Each wall is flat, endless, passes through zero and stands at right angles to its row. A trip goes straight from one point to another. List the walls that it crosses, first one first.

Walls:
(1): [-10  89]
(2): [-28  31]
(3): [87  2]
Trips:
[-43   4] to [-34  81] => none
[41 11] to [ 22 -33] => 1
[-28  -8] to [-54 -37] => none
[26 -1] to [-47   9] => 1, 2, 3
[-12  59] to [18 24] => 3
[-33  55] to [-53   8] => none
[76 17] to [57 21] => none

Walls:
(1): [-50  23 -58   3  18   4  -2  39 -60]
(2): [-42  38 -13 -37 -61 -12  40  84  45]
(3): [ -87   45   29   -2    4   -5 -105  -25  -75]
(4): [ 12   1  92 -13 -91  10 -70 -20  12]
(5): [  5 -64 -28  30  68 -35  21  13 -42]
(6): [  7  40  39 -66 -45  58  -6  17  48]
Trips:
[-48  35 -17 -40 -19  66 -47 -28  18] to [-27 -26  60 -10 -11 -53  -6  46  40] => 1, 3
[ 12 -49 -37   9 -18 -34  24 -11 -68] to [ 17 -40 -43   0  16  43  47  27 -64] => none
[ 42 -40   0   0   4 -54  79 -23 -58] to [-34 -37 -60  81  11 -14  34  18  25] => 1, 2
[  2  55 -54 -41 -21  70 -17  30  52] to [-44  47 -23 -55 -34 -46  18 -47  26] => 4, 3
[ 21 -48   3  72  21   0 -32 -24  31] to [ 40  86 -10 -13   1  20  25 -55 -12] => 5, 4, 6
[ 16 -23  18   4  16  28 -34 -44  -8] to [  17   49    4  -40   20  -34 -116   41  -51] => 5, 6, 1

Walls:
(1): [ -49   32   24   21   -4  -59  -12  -13   -5  -27    1  -13 -109  -51
   36   48   49  -62   -8  -63  -10   53   29   99]
(2): [ 35 -38  22  28 -27  57   2 -10 -20   1 -52 -41  -9 -10   2  -5   7   9
   4   1  80 -20  51   6]
(3): [-65  34  17  11  -3 -36 -26  82  21  10  24   2 -10  63 -53  80  -1 -14
 -33  33  31 -53 -58 -25]
(4): [-28 -26  39 -52  84   7 -15  -2 -26   6 -23   6  23  35 115   2 -47 -28
 -31   2 -66 -11  64   5]
(5): [-46 -33 -16 -34 -49  58 -33  19  49  27 -26  28   9 -11  45 -25  14  62
  19 -60  53  41  50 -23]
Trips:
[ -5  30  11 -35 -43  76  35   0  12  13  20   4  55   1  24  16 -15 -28
  -4   5   6 -10 -17  35] to [ 30 -26  -6   9 -17 -26  33 -80  66 -61   2 -14 -43   9 -25 -15  -9   9
 -10  11  35  86  53 -51] => 4, 1
[-45  37  16  -6 -17   6 -40  36  15  57 -34   1 -12  40 -27  17  35  22
  58   7  -6  52  41 -66] to [-54  36 -75   6   6 -50  23  28 -44  30  45  27  -6 -57 -13 -14 -49  34
  15 -10  45  -1 -54 -45] => none
[ 10 114 -63   5  33   3  30  11  36 -33 -56 -19 -32 -50 121  18  35  28
 -33 -29 -82 -38 -15  -2] to [-43  18  29 -30   7  -6  -7  97 -43   1   0  65  -1 -42  -3  37 -68   4
   9  12  10  23  13  47] => 3, 5
[-41 -74  13  26  12  13  68 -36 -46  16  45  52 -23   5 -45 -27 -38 101
   4 -14  12  29  14  -7] to [ 11  24   7   4  62 -39   5 -63  14 -76 -56  36  38  17 -10 -47 -35 -17
 -11 -61  14  62 -53 -49] => 2, 4, 5
[ -14   -2  -29    6   54    8  -47   43   -8   28   21 -109    2   64
  -50   -3   15   31   19   45   70   12   30   37] to [-54  81 -40  12  -8 -18  -4 -40 -11 -30  -3 -33   0 -34   7  27  58   5
 -36  15  24  34 -47 -16] => 1, 2

Walls:
(1): [ 18  -5  61  19  15 -80  20  18 -16 -13 -21  41  30   4 -59  16  41 -61
   4   5   3  51  55  40  25 -29  20 -32  -8  29  26 -27  33 -41 -19  -6
 -44  38 -84  14  24 -18  -8  49  11  26  39  47]
(2): [-15   9 -20 -21 -55 -50  26  12  12 -32   3 -17  -5 -55 -57  47  88   1
 -21 -40  -1  -4  -1 -15  40 -23  41 -16 -41   3  31 -21 -16  -8 -13 -23
   6  -6  -3  16  24 -18  65 -38  28  20  52  -4]
(3): [ -25  -54   -5   48  -13   21   15  -22  -10  -25   14    2  -14  -28
    4    7  -23  -11   26    2  -39  -17   31   43  -58   -1    3  -61
  -10  -23  -19 -121   32   -1   -8   -3   -1  -27  -45   25  -21   63
    2   53   22   -4  -21  -55]
(4): [-30 -30   2  31   2 -23 -35  55  19   8 -51  31  -8 -11  36  64 108  -7
 -42  32 -18  19  26  35  10 -43  25 -23   5  88   9   7 -40 -14 -58 -21
  37  20  36  15 -35  18  31 -30 -47 -18 -13  34]
(5): [ 71   3 -54  40 -38 -15   7 -42 -28   5 -20  29 -13 -39 -26  19 -19 -49
 -41 -20  19 -19  14 -15 -52 -32  28  28 -22  22 -43   4  22 -17  19  41
 -26  -6  16  15  -6  53 -21   6  48  43 -10 -66]
(6): [-44  -9  -7  16  46  26  36  12   1  15 -27  26 -72   6  44  21  34 -21
  31 -48  -5 -23  13 -30  27 -49  12  16  -1  -2  -1  48  24 -21  -7  29
  22 -11  53  11  49  65 -51 -36   4  81  27  22]
Trips:
[ 41   2 -12  14  13 -27  -5  28  10  16   1  16  15 -30  13  52 -42 -61
   5 -32   6 -18   9  15  26   1  28 -16 -25  27  30  -8   1  40  13  35
 -50  35 -17  39  25  25  48  -2  46 -72 -80  -4] to [-23   5  19   7 -13 -74  54 -30   1  23   9  21   6  18 -25 -37  39  13
  24 -40  14  35  42  13  44  22 -40  26 -24  14  -2  -8 -80  -3   2  14
  20 -19  18 -63  17  -8  32   3 -26   0 -18  13] => 3, 5
[-46 -61  31 -25   0  31  32  24 -13  19 -36  23  -8  32   7   4 -28 -35
  27  -9   6 -37  14  -1  -5  23  39 -26 -34 -36  10  -4 -31 -50 -10 -37
  -8 -18 -10 -34 -15   1 -39   3 -27  -2  16  10] to [ -4  16  27  26  33   4  21 -68  36   8 -36  -1  14 -10  19  22 -10  29
  -2   8  17  31 -19 -22  14  -4  44   1  17 -25 -43 -44  22  49 -19  54
  -2  67 -62  83  40  31  21   7  27  41   7 -10] => 5, 2
[-18  -5   1 -19  22   5  56 -25 -59  22 -20  20 -39  15  -6 -19   3  22
  34 -20  -6 -25 -21  -7 -22  27   9  24 -12  14   0 -35  46  -4 -20   6
  12  46 -16  31  26 -45 -40  33  19 -13  14 -33] to [   8   -7  -31  -61   24   14  -10   11  -17  -48   26    2  -14   55
  -29    1  -38   52  -68 -103    1   35   36   21   -2  -23  -15  -44
   -4   11   23  -32  -44    4  -30    6   31   63   29  -61  -20  -42
   57   28  -14   21   -4  -29] => 5, 6, 2, 1, 3, 4
[-42 -10  -7   6  10 -25 -36 -20   6 -21  29  -9  -6   1 -13  45 -29 -24
 -26   1 -35  13  46  37  31 -88   3  -2  -8 -40  66 -70 -25 -44  34  46
 -20  40  50 -20  17  39 -57 -44 -22 -12  13  29] to [-25  37 -10 -22 -11   0 -38 -14  10  58  14  17 -20 -29  -5 -22  -2 -15
  -6   0 -17  19   7  12  -7 -12  17 -39   8  46   0 -54 -12 -14 -24   5
 -13 -24 -31  -2 -11   9  17 -63 -15  12 -31  50] => 5, 6
[ 59  13   9  31 -53   5   2  59 -11 -31  53  27 -37  18  16  48 -22  19
 -47  23 -28  31 -13 -41 -22 -52 -42  16   8   9 -22   7  -1  26  52 -10
   1  50  12 -40   7 -47  50   2 -40   0  44  15] to [-17  12  60 -35   4  14  33  32  25 -78  33  38 -29  42 -29  -1  23 -14
  -1 -24  -1  37 -23  30 -28  -4   0  55   9   8   8 -43 -50 -24  30 -25
  -3   0   7 -29 -48 -48  19 -15   8   1 -39  18] => 5, 1
[  2  36 -10 -25   6 -18 -49   3   0  -2 -79   6 -21  -6  47  15 -40 -40
  19   8  49 -51 -32   1  45 -15 -20  40 -16  33  50 -36  29  29  -1  22
  -1  55 -57   9  -1  41  42   8  10 -32 -18 -26] to [ 26 -13   6 -47 -23 -15   5  38   1  -6  17 -28  25 -29 -22   2  34   9
 -46   3   5  15  42 -10 -28   0  -5 -48  28 -54 -22  -5   1 -16   0  46
 -17  24 -49 -13 -28  54 -93 -19   3 -13  23 -29] => 4, 2
[-15  26   0 -52  11  48  31  26 -31 -50  57  13  54  52  -5  83  -9   2
 -19  -7  65 -20 -14 -25  18 -47  33  12  -3 -13 -30 -15  52  44 -22 -19
 -25   2  32 -36   1 -16  34  13 -70  12  -5  -9] to [-11  13  74  14  -2  53  21  44  -3  41   0   9 -43 -24  27   9  17 -30
 111 -56  -1  51 -82  -1 -52  31  21 -34   1 -30 -19 -54   8   6  19 -25
  -1  10  32  25  22  41  18 -43  20  17  29 -16] => 6, 3
[-14 -61 -39  50   7 -19  49  -3 -56  -4  -5  13  28  23  27   7   3 -34
  -3  -9 -14  -4  64  59 -12  15 -26  65 -14 -69  -1 -24 -48  -4 -45 -28
   9   0  26  -2  51  13  29 -62   0  -7  11  14] to [ 25  50  -9  -7 -16  23  66  36   9 -61 -40 -41  -5  38 -16 -15  14  48
  18  12 -12 -23  -9 -19  42  -9  15  49  -1 -19  39  24   6 -18  36  47
  31  17   4   1  14  -7  20 -18 -13 -12 -28  17] => 5, 1, 3, 4

Walls:
(1): [  8  10   0  34 -10 -27  19   3 -14  -9 -15  23  52  -7  -2 -14 -30  25
   4  -6  12 -11  -6  14   2   3 -20  34 -19 -18  34   6 -43  16 -11  -3
  24  29  21  -3  -5  20 -21 -23  -6   5  43  36]
(2): [-17  -2  14   0  -3  52  25  22 -12  48  -9  21 -10   0   5  18 -24  30
  -8 -68   6 -39  11   0   5  24 -42  23  10 -33  -7 -12  14  22 -40  51
  29  23 -43  33  13 -29   2 -13  59 -52   5 -15]
(3): [ 26 -10 -17 -20  16 -12 -30  27 -53  16  13  31 -13 -17  -1  10  13   2
  20 -35 -21   6  -6 -70  37  18 -27  15  45 -12  49 -17  -3 -20  25  14
  -2  26   7   1  16  -7  17   0   3  51  13 -57]
(4): [ 29  -3  -9  29 -37  -5   3 -24  52  11  37 -28  -4  -8  10   2  37  35
 -27 -28 -17 -20  17  25  31 -19  27  -5  36  60 -18 -37   1  -6 -12  25
   7   0  27  15 -64   0  -1 -15   5  -2 -25 -25]
Trips:
[-20  10 -23   9 -44  46 -39   9  -7  38  21  65   5 -14  28  34  16   8
 -31 -35 -40   1  41 -34  51 -22  13  -7 -53 -19  17  42  25   9  22  12
 -11  25 -17 -27 -15  25 -18 -26 -56  24  40 -28] to [ 44 -13  19  20  19 -33  62  18  24 -22  -1 -29 -19   8 -31  17  12 -17
 -31  31  13  14  -6  78   1  -6 -10  19  18  -5  -6  45 -24   6  18   4
  52  -7  -8  22 -15   5  -6 -12  -8  16  34 -14] => 2, 3
[  2 -34  43  19  77  14 -21 -26 -28   6 -12  14   1 -19  11 -15 -43  -2
 -12  60 -18 -13 -30 -10 -36 -29 -14  -8 -20 -21 -14 -35   1 -31 -62  19
  20  48  24  -3  14  54  18 -14  37  12  18  16] to [  1 -11  -5  -4   8  47   4 -12  52  15  57 -23  24  -8 -31 -10  -3 -10
 -12   5 -20  11  -6  -6 -14  18 -25  -6  37 -15 -14  12 -21  60 -39  -4
 -21 -40  29 -13  -7  13 -11   6 -14 -36 -24  -3] => 4, 1
[  6 -16  62   7  43  -6  -1  22 -57 -57 -14  18  23   2 -12  31   5 -28
 -43 -16  -3 -12  -4   0   8  -4 -46 -31 -31  -7  25 -43 -29   3  -3 -11
  -7 -15 -17   0  16 -30  44 -32 -25 -40 -16  20] to [-41 -13 -18 -12 -26   3 -32  31   9   3  25 -34  21  18 -22  26   1  55
  37 -27 -30  31 -26  25  53 -48  22  29 -33  18  21  35   7  -2   2  -7
 -13   7 -23 -59  -4   6 -36  24 -12  13 -13  10] => 2, 3, 4
[ 11 -28 -19  12  22  32  -2  32  16 -10 -13  -5 -10  37   1 -46   8 -42
  12  -7  49 -23 -26   5 -75  -9 -34 -34  -5  -4 -14  22 -14 -18  22 -28
   4 -19  23  -2  -2   0  41  10  24  24   0 -62] to [-20   5 -13  15 -38 -18  19  30  -5 -22 -28  26  -8 -19  -6 -38  12   3
 -29 -48  15   2 -24   7  29 -29  72  -6 -58  57 -22  21  -7 -15 -29 -37
  -8  33  27 -33 -24   5  24  -3 -30  51  13  11] => 3, 4, 1
[ -21    1   48  -22  -11   12  -22   11   48    9  -10    3   14  -19
   17    2  -18    3  -19   -8  -19  -31  -44    4   14   47  -19  -34
    1  -46   -1  -11   -3  -18  -57   66 -121  -24   18   24    6   18
  -11  -34   -1    1  -24  -18] to [-26 -17  -7   5  16 -19  -1  -3   8  33  -4 -14  33   3   0  22 -46  -3
  18   2  32 -35   4   8 -18  44  19 -33  -8 -28 -16  -5  15 -54 -24  30
 -47   2  -8 -22  -8   2 -10  49  -3 -11 -30  27] => 4
[  2 -18 -32 -19 -29   0  43 -19 -68  17   2   3  29   8 -16 -32  18  15
 -36 -10 -25 -52  14 -20  25  25 -63  -2  11  15  21  15 -22 -36  36   8
 -34  -1 -48  10   6  18 -33  -9 -20 -19  18 -17] to [ -7   3 -10  -6  19  13  12 -55 -13  14  -6  10 -37  14  -6 -20  43  10
 -14  10 -33  25  -5   1 -15  -8 -25  10 -19  -9  14  -9  31  54  36  42
 -26 -30 -29 -17  -4  13 -30  18  -2  -6 -22   6] => 1, 3
[ -7  37  32 -25  14  32  13 -50   0 -30  41  23 -34 -10  25  29  31  12
  -2  28  21  31   6   7  30 -73   1  -5  23 -13 -21  34  -8 -30 -24  -7
 -41   5 -65 -20   3  17  -6 -23 -48 -10  36  -5] to [-43   9   2 -22  -7 -27 -19 -29  19  13 -24  10  26 -31 -19  28   1  -8
  29   6  17  -1  29 -24   4   8  -1  10 -27   3 -18 -13  -5  47 -11  -3
  12  -6 -37   5  16  34   8  16  -3   6 -13  30] => 1, 2

Walls:
(1): [ 18 -50  32 -16  45   0 -11 -23 -25  41 -21 -11 -55 -47 -62  -3  16  63
 -61  95   6 -58  26  19 -16   6   8   8  27 -33   0 -20 -26  13  40 -13
 -27  57 -11 -69  -4  -3  -8  40   8  23 -39  30]
(2): [ -3 -17 -13  11  -6 -14 -18  23 -21 -70 -49  23 -35 -47 -31  37 -38 -49
  -2  64  -8   0  -6 -38 -48  46 -57  -3 -19  14 -22  -3  -5  -2 -52  28
   5  42   9 -55 -19  35  19  11  59  24  59 -36]
(3): [ 23  24  16 -17  -4  12  -5  17  41  -3  -1  -6  14 -25  -3  -8   0 -67
  47 -71  83 -44  27  72 -72 -27   9 -42  -7   0 -19 -15  25 -25 -36 -33
  49  18  60 -44  58  51  49 -26  60   8  10  64]
(4): [  8 -36  34   7 -70  13  -5  -4  -1  65  -9 -23  17  48 -23  38  27  -5
 -25 -45  16 -31 -42  26  45  30  56  12  -9 -15 -15  28  18 -19 -20  26
  83  70 -29 -58  37  36 -63  14 -26  -4 -45 -63]
(5): [-46 -15   7  10  23 -30  59  -9  31  52  -3  38 -17  28  11  23 -10 -70
  30 -48   7  29  -3  12 -36  13   1 -59   3  16 -46  20 -36  31  -4  16
 -69  79  19 -42 -46  37 -19 -35 -11 -63 -47  37]
(6): [ 33   5  -3   7 -17 -30 -31 -12  54  63 -26  15  46  59  16 -46 -27  -4
 -17  -5  60 -17   7 -16 -20  76  19 -43 -18  -8 -14 -10  23 -23   2   5
 -25 -19 -38   6 -79  46 -78 -14 -12  57  44  19]
(7): [ 24 -28 -19  67   8  34  18  -3   5  76  22 -28  10 -11  47   0  -7   9
   4  11 -39  28   8  19  12  -2 -44   1 -12  16  35  73  -6 -48  75  39
  75  44   7  -7  -5 -55 -75 -82  35  50 -14  17]
(8): [-17  16  -3 -65 -32 -66  10  19  -6  44 -41   8  18  52   2 -34 -38 -84
 -24 -12  27  98  53 -76 -39 -47 -38  45 -11 -54  93  32 -41  24 -23  25
 -10 -48 -19 -19 -16 -39   2 -37  79 -22  34 -34]
(9): [ -4  65  37  50 -72 -21  -9 -18 -52  -5  11 121 -21  15 -11   4   4  53
  42 -21 -23  34  26 -89 -45 -48  10  26 -50  43   9  71  -2 -14   8  16
 -32  38 -22  29 -17 -28  64  12   2 -49 -16  34]
(10): [ -1 -17 -39 -43 -18  -1  -6  22  12  40  21   8 -46  33 -66  40  11  52
 -39  35  39  32 -91  -3  31  21  71 -16  -6 -77  85  31 -22  -9  27  -5
 -58 -50 -31  69 -36 -20 -22  49  20 -16  -3  62]
(11): [ 23 -17   9   0 -27 -38 -59   3 -38  -7  23 -29  -3  11   3  19 -11   7
  12 -22  32 -37  -1  13  -3 -22  70  18 -25  45   3  -4  55   9  18  32
 -38 -24  -4 -42  -4  69 -37  17 -39  19  38  17]
Trips:
[-12   0  23  72   8  31 -76  -2  58 -41  -7  14 -39   6 -71 -36  71  80
  28  27  13 -48 -44  -2   4 -29   8  53 -50   7  -5  21  19  -1 -42   8
  -2  33  51  -1  26 -11  32   3  14  70 -59  15] to [ -19  -49  -46  -60   33   52  -20   -9  -11  -28  -10  -67   -1   26
   49   31   50  -89  -73  -82   21    4   64   11   31  -30   33  -18
   -6  -32   54    7 -120  -69   33  -18   -5   40  -30   20   46   26
   90   -3   52  -15   -3   -1] => 11, 2, 9, 8, 1, 5
[ 36 -27 -20   1 -24 -66 -39  48  61 -81 -28  17  26  15  -6 -46 -30  45
 -65 -62  13  48 -36  31 -12  -6 -22  10  -5  16  88 -20 -16  42 -44 -43
  -3  12 -14  34 -42   7  -4  42 -31 -12  -9  21] to [-27  20  62  -8 -70  11  56  -5   2  -1 -61  53 -60 -19  61 -43 -39  13
   7  13 119 -14  34 -23  -9 -42  14  29  80  56   8 -14 -29 -50 -12  48
  -1 -22 -30  63  43  29   7 -43 -18 -24  -6   5] => 3, 10, 11, 5
[  2  27  38  -2  37  43  24  14  24 -26 -58 -52   5 -68  35  60  38  -5
  22 -41 -37 -14  20  14 -36 -11  -7  -2  31  39 -29  24 -65  74 -11 -15
   6 -46 -54  70  -2 -29 -12  55 -21  -6   8 -17] to [ 20 -11  46 -35 -69 -30 -10 -43 -17  -1  23  30  12 -35  36  -4 -53  66
  81  67 -18  -3  84  62  38  40  25   0 -16 -24   1 -34  60   6  12  19
  74 -71  61  44 -57 -26  37   5 -68 -63 -74  36] => 9, 11
[ 80 -32   4  -2 -41   0   6  26   8  51 -23  67  19  88 -42 -10  16  88
  81  20   7  22  20 -49 -29  -1  22  40 -38  37  33  25  11  61 -23 -16
  20  66  24  -1  26 -29  -8 -34  26  11  19  52] to [-71  11   8  57  -7 -17 -31 -20  63 -30 -49  23  23   6  29 -32 -20  -2
 -51  18   8 -25 -17 -11 -19   1  10 -13   5 -35  10   5  38 -32  76 -11
  -3 -26  -2  61 -33  86 -80 103 -42  14 -84 -70] => 3, 5, 8, 7, 9

Walls:
(1): [ 38 -10  44  31  40 -38  29  14  -2  49   1 -29  -1  11 -30   4  34  -1
   3  48 -25 -14  30 -39 -27 -14 -12   0  10 -21  -1 -12   2  19 -15 -14
 -10 -38   8   5  -3  52  14  10  -2  39   4  13]
(2): [ 22  -4   3  57   9  18   4  -4  20 -49  16  -9   3 -47 -43  12 -17   1
  17 -12 -22   5   2 -36  41  30   2  -7   2  48   8 -49   4 -10 -38 -24
 -16  -9   6   2   8 -16   3 -53  82  29 -23  -1]
(3): [ 47   4   5   9  11  11  26 -11 -56  53  14  26  83  -6   5  19 -33   7
   2   5 -30  31 -35  11  19   4 -79  29  27 -22 -36  26 -11 -12 -12  -4
 -77  27 -28  19   5  -3  27  19   4  65  16   9]
(4): [ 58  25  -3   8 -18 -19 -11 -12  27  -2   3  21 -57  37  -4  13  13  -7
  16 -13  -2  -3 -55 -15  34  15 -20 -25 -57  48 -25  37 -24  71  30  52
 -54   5  32   0   5  -7   3  31  26 -31  42 -46]
(5): [ 23  11   1  65  10 -28  23 -38 -51 -10  15 -27  34  -5  -1 -25  -7 -37
 -66 -32 -41  29  -4   6  39  28   7 -20 -17  51   3 -57 -30 -28 -66 -30
  17  29  -9 -27 -14   6 -46  12 -15  44 -12   7]
(6): [ 36  35   4  -9  39 -11  -5 -12  12  18  28  -8 -69  25 -24 -12  24   4
 -18 -29 -12   1  13 -14  27  33 -52 -20 -49 -71  -7 -54 -21 -22  -5   3
 -34 -11  63  17  19  16 -62  36   3 -17  39   8]
(7): [-64 -26  -9 -58   8 -20  -4   0  -1  -6  26  -3  -7  26  90 -21  -6  -8
 -19 -12 -12 -12  27  14 -10 -33 -24  25 -56 -32 -34  41  -3  14   6  -8
 -24  35  33 -34  -4  -6 -23  42  68  26  -3 -12]
(8): [-26  -4  19   8  -1  -3 -46 -18 -39  -4 -65  44 -13  15   1  32 -40  11
  84   5  41 -38  15 -27   2 -32 -15 -18 -18  15 -46 -51  -9 -24   3 -28
  30  -8  68   1  -6   6 -13  18   6   6   4 -45]
(9): [-44 -49  26 -25  25  -3  10   5   8 -28  14  61  -7 -34 -31  16  27  63
  -6  14 -46 -10  63  63  22 -57 -74  43  85 -18 -11  -8   1  -6 -22 -28
 -73  73 -15  -5 -17  26  25  -3  10 -30  35   7]
(10): [-24  78  23  20 -50 -57  20 -25  -2 -30 -19  50 -40  46 -17 -27  -5  -2
 -30 -13  31 -48  32 -22  50  27  36   9  -8  84   6 -55 -34  43 -45  14
 -38 -14   3 -11 -20 -57  17 -19 -23 -30 -35  -9]
Trips:
[-16 -10  -1  -3  20 -12 -50  28   4   6 -20 -28 -32  23   0 -42 -12  -2
 -29  12 -32 -26  16 -75 -25   5  17  34  46  -4   7  12 -83 -30  44  28
 -49   9   2  51 -16   9  -7  14  25  14 -24  16] to [-39 -36  31  77  56 -20 -12  45  42 -11  34 -14 -18  55 -23 -39  15  51
 -11 -46  73  12   4 -20 -25  27 -15  48  32  69 -26 -10 -58  -5 -24  28
 -14  -3  19  27  34 -41  24 -21  54  -9   6 -25] => 4, 2, 8, 7
[-34 -14  73 -16  -5  70  -9  16  21  10  -8   5  31  44  24  -2  -5 -11
  27 -17 -16   2 -10 -43 -39  12  60  -6 -39 -38  33  57 -10 -44  31   5
 -49  49  56 -60 -19  11  18  -7   1  27 -28  -2] to [ -14   24   30   84    2  -29  -25  -18  -10   32   -7   10   12 -121
   13   -3   -9  -45   27   15   11  -39   23  -39  -13  -24   19  -24
   63   27   20   -5   15   -5   -2    9   27  -53   16  -22    7   37
   19   59   23  -31   27   43] => 1, 2, 7, 5
[ -2  23  45 -16 -13  41 -53   9 -22 -11 -23   1  -4  35  10  -8  40   1
 -15 -25  -2  24 -32 -35 -39  10 -18  33  10  16  68 -11 -21  -9  14  29
  60  23 -28  -8  38  18   9 -35  46  20  48  -1] to [-28 -38   4  50 -13   3  -2  20  26  46 -56  18 -11 -39  24  33 -71  20
 -50  -7  45  -7   5 -27 -15 -18  43   0  39   7 -35  14 -74 -54 -43  -5
   6  49  -3 -32 -64 -23 -45 -24 -26  34   6   7] => 5, 8, 10, 9, 3
